Each row is a point. Examples show where two turns around zero, p and q, send a point. Where does a point land after both, in the order given? Backwards means that the second turn is done in reverse. Each puzzle has new turns, and all numbers are rounded.
(in the rows, 128 means zero)

Turn p:
[189  92 118] => [196 115 112]
[86 91 89] => [ 97 100  74]
[ 94 164 135] => [ 86 149 144]
[146 150 175] => [140 134 181]
[124 144 123] => [120 143 129]
Turn q:
[129 108 140] => [134 107 135]
[120  91  79] => [115 100  74]
[ 96 127 118] => [ 95 123 124]
[167 186 175] => [168 182 179]
Where do these land?
q, then p backwards: [143 129 145] => [147 129 141]
p, then q backwards: [124 153  90] => [129 158  94]
p, then q backwards: [ 96  93 114] => [106  92 102]
q, then p: [182  91 180] => [204 102 151]
q, then p backwards: [ 95 175 111] => [ 98 177 112]

Turn p:
[113 122  94  96 109 106] => [111 110  98  90 111 125]
[157 128 104 115  83 122] => [150 128 107 112  80 117]
[130  87 115 104 132 119] => [131  81 122 114 124 135]
[119 137 133 138 168 149] => [131 139 135 138 168 148]
[116 143 159 148 129 151] => [118 155 156 150 133 139]
[130 139 138 165 126 126] => [125 147 127 161 130 117]
[131 140 152 129 149 123] => [130 136 149 130 151 116]
Turn q:
[ 96 145 144 137 158 124] => [107 147 141 149 161 121]
[111 151  96 156 100 121] => [121 135  90 162 105 113]
[ 99 114 133 165 142 150] => [114 113 123 166 153 153]
[134 101 102 113 100 113] => [129  97 105 105 107 113]
[156 164 119 138 136 149] => [158 166 120 136 121 144]
[117 125 131 104 153 109] => [119 132 137 108 154 107]
[154 105 150 115 116 102] => [142 103 159 108 111 113]
[151 136 151 118 112 145] => [134 139 149 117 103 149]
[132 111 127 106 135 140] => [127 121 128 102 137 140]
Where do these land?
q, then p backwards: [128 111 136 112 142 129] => [122 126 134 106 144 127]
p, then q: [147 137 146 135 143 134] => [148 138 150 136 131 126]
q, then p backwards: [123 149 123 119 156 134] => [124 159 127 133 146 132]
p, then q: [109 121 124 120  31 134] => [ 71 118 104 132  50 129]
p, then q: [108 120 131 146 135 133] => [119 126 123 149 142 138]
p, then q: [141 121 108 133 128 134] => [146 123 112 125 122 135]
p, then q: [140 137 128 131 160  98] => [148 126 134 123 157 100]

Turn p:
[150  90 163 152 125 147 104 170] => [117  93 166 158 114 143  94 162]
[106 186 124 133 153  82 135 137] => [127 183 124 137 159  77 135 122]
[209 140 114 128 132 118 105 159] => [193 133 127 146 108 119  88 171]
[107 179 118 160 101 172 142 151] => [102 190 125 158 114 169 141 136]
[121 114 161 133  96 137 159 101] => [118 113 156 125 100 141 165 102]
[123 125 100 127 148 127 164 114] => [140 124 103 127 153 132 164 127]
[ 75 135 153  98 106 169 161 129] => [ 80 147 153  89 127 163 167 125]
[134  91 182 115 189 122  43  92] => [134  73 167 109 172 115  41  82]
[128  92  38 106 101  79 139  99] => [141  95  30 104 103  93 156 127]
Turn q:
[150 179 167 181 136 116 113 120] => [158 177 157 182 129 106 112 117]
[195 166 117 157 130  96  90 135] => [201 163 108 141 131  97  93 119]
[146 111 153 125 179 144 128 127] => [142 104 157 137 174 139 124 118]
[ 92  83  66  92 119 105 134 202] => [ 95  93  57  84 140 131 128 200]
[ 80 101  99 153  91  74 162 140] => [ 82 113  86 139  95  77 158 163]
[113  77 132 122 113 132 116  69] => [ 95  82 133 122 104 120 121  75]
[121 124 161 109 107 177  94 103] => [112 125 161 123 103 173  95  97]
[ 97 125 110  74  82  80 199 155] => [100 122 124  67  91  95 184 193]
[165 131 159 163 146 182 131 122] => [166 121 158 176 136 169 130 108]
[116 147  84  97 144 163 151 129] => [122 143 106  95 147 169 167 123]
[133 165 159 137 161 140  91 106] => [134 165 160 144 156 134  99  94]
Where do these land?
q, then p backwards: [150  99 119 155 119 180 180 172] => [170  85 103 155 125 169 180 143]
q, then p: [107 142 128 129 225 118 117 129] => [142 132 136 138 224 113 120 110]
q, then p: [182 125 142 173  41  98  90 116] => [145 126 106 155  22 100  90 114]
p, then q: [ 94 143  90 111 152 118 159 144] => [124 148 109 110 171 124 168 150]
q, then p: [131 124 127 114 110 199 156 111] => [125 119 148 116 110 196 160 120]
q, then p: [116 112 137 112  99 136 112 149] => [ 98 125 126 115 109 140 106 144]
p, then q backwards: [146 157 122  78 190  95 153 154] => [161 161 124 100 179  77 145 165]
q, then p: [114  88 191 140 118 102  83  96] => [ 85  93 147 137 109  90  85  78]
p, then q backwards: [ 86 173 124 126 170 117 171 110] => [112 174 104 128 189 119 152 105]
p, then q: [149 112  74 132 109 120 140 101] => [154 108  80 114 106 131 155 118]
q, then p: [134 133 155 138  77 126  48 126] => [109 145 116 128  76 127  54  97]

Turn p:
[128 120 151 110 152 128 111 133 105 145 148] => [114 127 159 104 154 123 115 127 109 128 139]
[126 133 133 142 133 181 135  91  78 124 129] => [118 122 137 144 105 155 104 104  64 127 119]
[165 106 138 121 151 157 147 135 111 124 156] => [137 117 134 114 142 154 137 124  89 112 169]
[121  95  76 156  99  92 128 117 152 172 148] => [145 117 107 156 130  88 137 114 157 196 158]
[147 161 125 113 125 131 137 111 140 103 158] => [138 161 113 113 111 129 124 103 129  98 145]
[140 145 125 141 112 142  88 145 104  91 136] => [138 132 121 105  96 138  82 158 120 120 130]
[ 96 149 130 127 120 154 141 145 126 129 160] => [ 86 146 117 111 114 152 126 118 128 141 138]
[141 121 165 130 180  82  94 107 185 206  37] => [179 126 190 168 221 113 148 127 176 141  52]
[138 104 163 162 146 177 118 114 141  87 142] => [126 118 133 162 133 181  88 134 119  91 157]
[154 140 112 100 134 171 126 174 136 115 125] => [144 115 105  75 129 174 136 135 128 117 126]
[ 82 104  98 101  92  66 128 108 149 133  96] => [112  96 114 147 116  54 148 117 178 140 100]
[ 80 143  79 125 137  40 177 140 130 127 109] => [ 97 152  73 143 139  49 183 148 142 143 101]
[146 141 169 136  83 143 133 144 107 108 121] => [129 132 161 122  75 153 134 155 125 111 131]
Turn q:
[166 115 153 119 112 115 167  99 181 114 122] => [160 118 140 108 127 125 147 104 181  80 109]
[157 142 145 181  91 143 177  92 154  87 144] => [126 155 123 153  92 148 160 101 171  55 130]
[108  96 124  99 159 167 104 163  92 164 148] => [126  86 141 139 147 158 121 148  97 193 153]
[ 98 120  71  96 134 154 119 130 107 152 101] => [100 123 105 102 136 157 116 127 108 188 101]
[134 120  85 133 155 117 109 171 135 152 141] => [131 120  88 134 157 106 138 137 127 174 148]
[115 156 108  82 115 140  96 168 117 169 148] => [129 142 131  92 128 134 112 163 124 193 164]
[116 127 164 162 102  90 185 114 137 113 119] => [102 134 155 131 118 103 170 132 144  66 106]
[156 117 138 140 117 118 104 124  81 130  99] => [159 133 128 147  99 120 130 143  88 132  98]
[113 151 124 107 166 158 105 170 119 133  96] => [126 137 124 140 171 147  86 166 119 163 121]
[147 154 134 124 142  99 171  86 138  93 160] => [136 147 127 101 145 131 148  93 124  60 148]
[134 146 163 173 127 105 139  65 173 133 145] => [129 157 164 145 121  95 139  64 157  85 134]
[ 93  91 128 121 116 129  60 154 101  97 113] => [112  83 111 143  94 110  71 158  95 147 124]
Where do these land?
p, then q: [144 120 103 102 143 158  95 195 144 139 139] => [157  88 122  95 163 165 111 127 142 174 140]
q, then p: [156 144 171 118 113  92 125 114 117 100 128] => [147 136 135 106  97 115 125 160 127  79 140]
p, then q: [163 119 112 108 132 160 191 133 152 158 155] => [127 130 136 111 137 192 176  84 126 114 145]
q, then p backwards: [112 111 126 113 142 101 100 127 148 155 143] => [123 102 109 108 123 108 106 118 116 158 147]
p, then q: [136 115 143 125 116 156 182 122 141 150 159] => [104 131 155 131 118 169 159  97 132 111 152]
q, then p: [ 47 123 108  99 111 105 116 109 131 128  94] => [ 80  91 154 113 136  86 113 122 153 135  73]
p, then q: [133 154 123 145 122 143 187 108 148 152  69] => [117 167 125 156 128 163 170 121 148 110  70]
q, then p: [140 127 101 173 123 122 115 198 105 155 141] => [124 159 101 127 135 125 168 156 121 196 151]
q, then p: [160 158 129 138 111 118  95 109 116  90 159] => [153 152 113 104  77 110  98 126 122 121 153]
q, then p: [151  50 100 159 134 136 115 113 136 136 130] => [160  89 119 192 122 110 146 112 116 158 144]
p, then q: [107 164 208 126 110 138 108 102 142 103  99] => [114 143 153 160 103 125  63 151 163  82 106]
p, then q: [115  94 128 113 118 108 112 128  76 131 134] => [124  91 149 117 116  91 138 149  96 134 131]
p, then q: [ 84 163 102 110 154 113  95 104 111 161  93] => [131 150 143 117 152  92 102 120 102 151  60]
p, then q: [143 150 136 163 164 143 157 130 127  31 149] => [ 97 154  48 145 107 162  99 157 107 107 170]

Turn p:
[165 113 148 148 164  94 135 132 114 133 100 170 167 116] => [115 137 141 101 153  92 150  76 112 110 107 170 142 122]
[ 80 173 158  87  82 144 113 162 181  94  63  89 174  82] => [121 138 158 113 117 163 167 147 178 133  88  38 213 106]
[169 102 128 131 166  87  88 101 170 102 180  67 126  91] => [167  73 101 124  80  97 115 119 158  65 124 134 110  66]
[123 128  71 134 119 171 138 121  73 130  67  96 106 130] => [137 115 147 151 211 169 124 151 101 158 125 104 101 108]
[ 90 212 168 117 147 157 114 102 143 124 169  76  83 159] => [180 174 116 168 111 140  97 159 189 103 197  90 134 144]
[127 115 104 157 129 131 125  81 150  98  82 107 140 149] => [118 146  93 151 161 140 109 115 137 125  85 111 116  83]
[ 81 137 101 107  96 100 157 157 117 102 140 150 104 103] => [ 94 116 136 105 122 108 162 173 140 152 126  93  99 163]
[161 119 119 145 153  70 124 160 166 151  99 105  80 180] => [158 125 146 112 141  90  48 143 161 132  78 167 119 134]
[163 129 158  98 115 152 188  93  75 141 160 133 150 147] => [146 126 116 137 128 129 128  56  78 141 174 101 114 173]
[162 127 106  57 116 139 107  67 137  98 166 180 144 100] => [114 123  68  50  94 167 151 101 106 112 165 111 102 110]
[ 99 104 110 164  99 123  96 127 103 203 178 174  89 109] => [109 141 151 141  79 116 140 176  89 176 169 194  91 115]
[163 138 140 181  98 142 121 181 173 159 166 139  97  97] => [183 135 136 135  70 115 147 182  97 126  95 172 148 147]
[105 102  92 147 166 104 172 170 142 159 147 167 166 152] => [ 93  97 104 137 141  95 146 115 151 171 111 194 139 172]
[143 129 155 115 142 116 115 134  94 105 122 153 181 189] => [ 82 137 114 117 158 111  94  86 109 102 149 130 172 149]
[ 89  91 161 132 126 189 128 131  83 121  82 114 114 114] => [100 135 191 179 152 186 144 120 112 114 127 110 118 127]
Turn q:
[ 78  83 152 113  99  74 108  78 134  90  88  93 107 164] => [ 86 157 124 132  72 143 141 109  97  81 159 145 150 210]
[ 69 106  86 154 119  69  69 186  66  92 150 124 170 162] => [117 117 113 177 151  99  48 186 107 101 199  96 172 175]
[161 111 121 184 103 112 157 129 167 114 144 102 143 147] => [131 148 145 173 117 132 159 155 195 122 116 125 135 145]
[138 168  95 101 103 178  79 116 173  78 121 153 172 139] => [134 139 192  94 126 169  83 159 144  99 162 162  88  93]
[163 159 155 148 169 116 107  79 153 151 128 162 152 159] => [163 169 157  72 176 146 150 121 147 126 117 105 122 154]
[ 85  95 186 157  82 103 157 144 145 161  76 114  84  86] => [ 60 117 141 142  90  85 171 101 107 147  79 154 189 148]
[122 141 147 100 108 116 169 145 155  82 125 136 159  83] => [117  80 144 131 123 110 142 156 127  82  97 171  99 124]
[137 101 104 124 148  72  76 138  72 109  88 158 111 147] => [108 121 118 134 147 134  52  95 110 127 140  88 128 195]
[107 120  96 108  89 120 152 133 105 176 153 111 127 121] => [138 138  79 137  95  86 112 125 135 118 127 131 156  93]
[139 166  81 106 191 171  79 141 142 178 161 122  91  84] => [113 124 115  99 175 134 128  88 125 153 165  79 103  29]
[154 141 127 108  97 124 168 163 167 128 101 166  99 129] => [ 91 116 134 104  97 112 117 143 158 150  72 139  91 125]
[147 140 153 183 184 150 184  83 149 157 171 154  66 185] => [156 204 101 122 154 128 208 130 140 208 109 110  85 147]
[ 99 148 137 143 144 144 131  78  67 130  85  78 171  90] => [154 132 117 156 162 175 131 100  70  86 110 161 186 113]
[151  77 147 109 122 171 146 134 107 110 162 147 131  88] => [173  73 136 153 112 105 135  99 129 154 139 160 101 120]
[158 161 143 107 121 152 111 156  90 165 149  97  93  95] => [145 102 127 132 106 124 128 108  95 146 108  72 135  64]
[139 130 120 101 170 176 154 146 155 128 147 130 172 168] => [162 105 102  91 143 165 143 173 161 149 150 149 108 111]
Where do these land?
q, then p: [172 163  82 124 185 123  75  95  92 133  96 149  79  76] => [160 150 140 158 155 168 126 117 165  86 185 120  75  50]
p, then q: [131 152  75 114 127  63  89 106  78 177 132 163  88 100] => [121  82  93  89 121  43 137 103  99 130 123  75  93 106]
q, then p: [128 108 127 163  87 164 168 132 185 107 122 134 124 181] => [139 177 134 119  93 134 136 157 128 174 100 148 168 183]
p, then q backwards: [ 82  80 135  95 168 102 112  91 103 103 141 146  85 143] => [138 119  71  95 131 112 105 130 190  74 121 146 102 114]
q, then p: [116  79 171 170 145 138 112 160  88 135 138 168 112 154] => [134 119 139 149 124  92  74  92 115 168 158 181 150 127]
p, then q: [118 101 126 146 125 136 181 217 153  82 146 124 139 167] => [ 99 145 114 126 123 173  96 171 160 152 150 147 172 206]
q, then p backwards: [113 201 161 130 101 123 136 142 184 105  89  81 180 132] => [114 113 134 137 123 157  52 191 146  84  96 151 106  78]
p, then q: [114  93 183 146 123 135 146 163 179 134 163 147  96 150] => [115 174 180 117  86 131  93 170 132 146 111 142 142 162]
p, then q backwards: [ 81 121 118 122 140 167 111 130 115 157 133  92 113 163] => [135 104  87 162 131 159 108 159 121  88 120 112 141 142]
p, then q: [170 163 101 116 182 101 117  78  96 159 157 152 148 124] => [161 136  98 115 152  80 124  88 143 100 143 108  54 116]
q, then p backwards: [120 133 156 166  90 131 204 128 144 113  91  79 163 123] => [106 106 132 189 142 171 115 187 188 122 125 141 140 100]
q, then p: [ 77 101 144 164 109 175 156 158 138  94 190 165 125 116] => [126 139 162 116  97  52 142 136 108 148 124 195 115 171]
q, then p: [153 124  85 111 142 108  94 108 149 161  91 124 180  75] => [104 128  87 112 111 167 153  94 173  73 121 117 123  84]
p, then q: [178 140 110  80 147 106 100  94  93 164 141  94  99  75] => [165  77 132 135  92  95 157  62 132 123 132  95  78 114]
q, then p: [177 153 108 110  97 102  69  88 105 113 121  92 156 114] => [144 139 107 143 119 150 122 128 105  46 125  71 143  92]
q, then p: [117 134 166  91  79 175 178 158 147 111  97 139 160 155] => [ 86 132 170  79 112 163 134 136  79 157  93 138 154 169]
